Rows are points. To make a cloud, some directions were put in groups of two or more. Within a group, all points are equally far from the middle, so they leave a hole (a ring in 2 directions, a hollow ball in 3). The other directions are filled evenly. Then the cloud was stretched, turned, moved and blurred a little. How many holes are there, and how many directions does each take, smallest first?
In the rows, zero is written as 128.

Cloud:
[[172 162 150]
 [116 156 101]
 [100  91  95]
 [147 150  67]
 [ 84  88 156]
 [117  60 179]
 [206 125 111]
 [ 76  83  84]
 [129 102 202]
 [151 170 165]
 [136 139 134]
 [122 157  60]
 [129 183  79]
 [128  53 196]
 [146  47 186]
 [ 88  94 138]
 [139  95  96]
 [101  68 191]
 [ 61 116 164]
 [130 103 103]
 [158 170 165]]
Holes: 0

Cloud:
[[166 123 191 169]
 [170 152 161  63]
 [188 108 138 163]
 [ 92 172 101 110]
 [176 102 200 109]
 [115 105  93  52]
 [172 147 115 167]
 [ 82 108 140  72]
 [177 111 194 155]
 [123 100 136  37]
 [168 154 184  85]
 [141 107 101  47]
 [186  94 117 131]
 [186 102 154 167]
 [ 78 124 136  81]
 [ 86 144  80 109]
 [148  46 117 129]
 [132 189 108 126]
 [107  69 164  71]
 [165  54 179 112]
 [185  75 148 145]
 [186 124 111 128]
 [113  43 164 108]
 [119 107 104  43]
 [ 80 133 154 107]
 [ 95  85  83 156]
 [ 98  69 163  86]
 [118  89 150  44]
 [106 185 111 115]]
Holes: 2 (2, 2)

Cloud, 49 rows:
[[111 102 112  84  37 117]
 [139 142 131  91 146 196]
 [ 51  77 107 148 152 109]
 [190 152 140 117 147  64]
 [ 77 104 134 124  49 149]
 [104 127 138 183  70  70]
 [159 202 150 174 150 101]
 [195 130 158 132 142  83]
 [179 182 156 170 147 109]
 [131  50 104  98 123 181]
 [ 84 115  76 190 135 185]
 [ 85 128 135 102 195  64]
 [152 186  65 191 115 117]
 [ 85 148 118  58  67 123]
 [120 150  94  97 160  49]
 [ 69 140  81 166 114  75]
 [ 80 178  95 100 102 174]
 [104 153 130 138  29 121]
 [122 165 107 119 114  31]
 [185 198 116 139  63 134]
 [ 92 107 103 182 164 188]
 [121 116 139 161  65 195]
 [ 81 175  99  99  86 173]
 [115 193 165  98  86 138]
 [117 103 173 156 129  51]
 [ 53 156  84  94 133 110]
 [105 173  70 113 114 189]
 [ 82 175 125 143 191 138]
 [167  90 170 128 114  74]
 [101  63 101 145 162  92]
 [181 176  81 188  79 114]
 [131 118  96  45 160 139]
 [ 51 132 149  88 172 134]
 [ 79 119 151 195 149  77]
 [ 86 134 150 211 156  98]
 [118 154 128 116  40  72]
 [197 167 128 126 141  76]
 [115 110 119 137 173 200]
 [ 68  92 167 113 101 157]
 [ 52 149  70 133 108 151]
 [102 176 174  90 104 146]
 [111  68  50 120 127 138]
 [190 131 156 181 132 119]
 [103 126 115  25 117 119]
 [114 186 115  96  87 180]
 [147  84 180  83 101 103]
 [189 145 139  58  95 125]
 [172  75 155  97  98 149]
 [149 133  87  48 124 163]]
Holes: 3 (2, 2, 2)
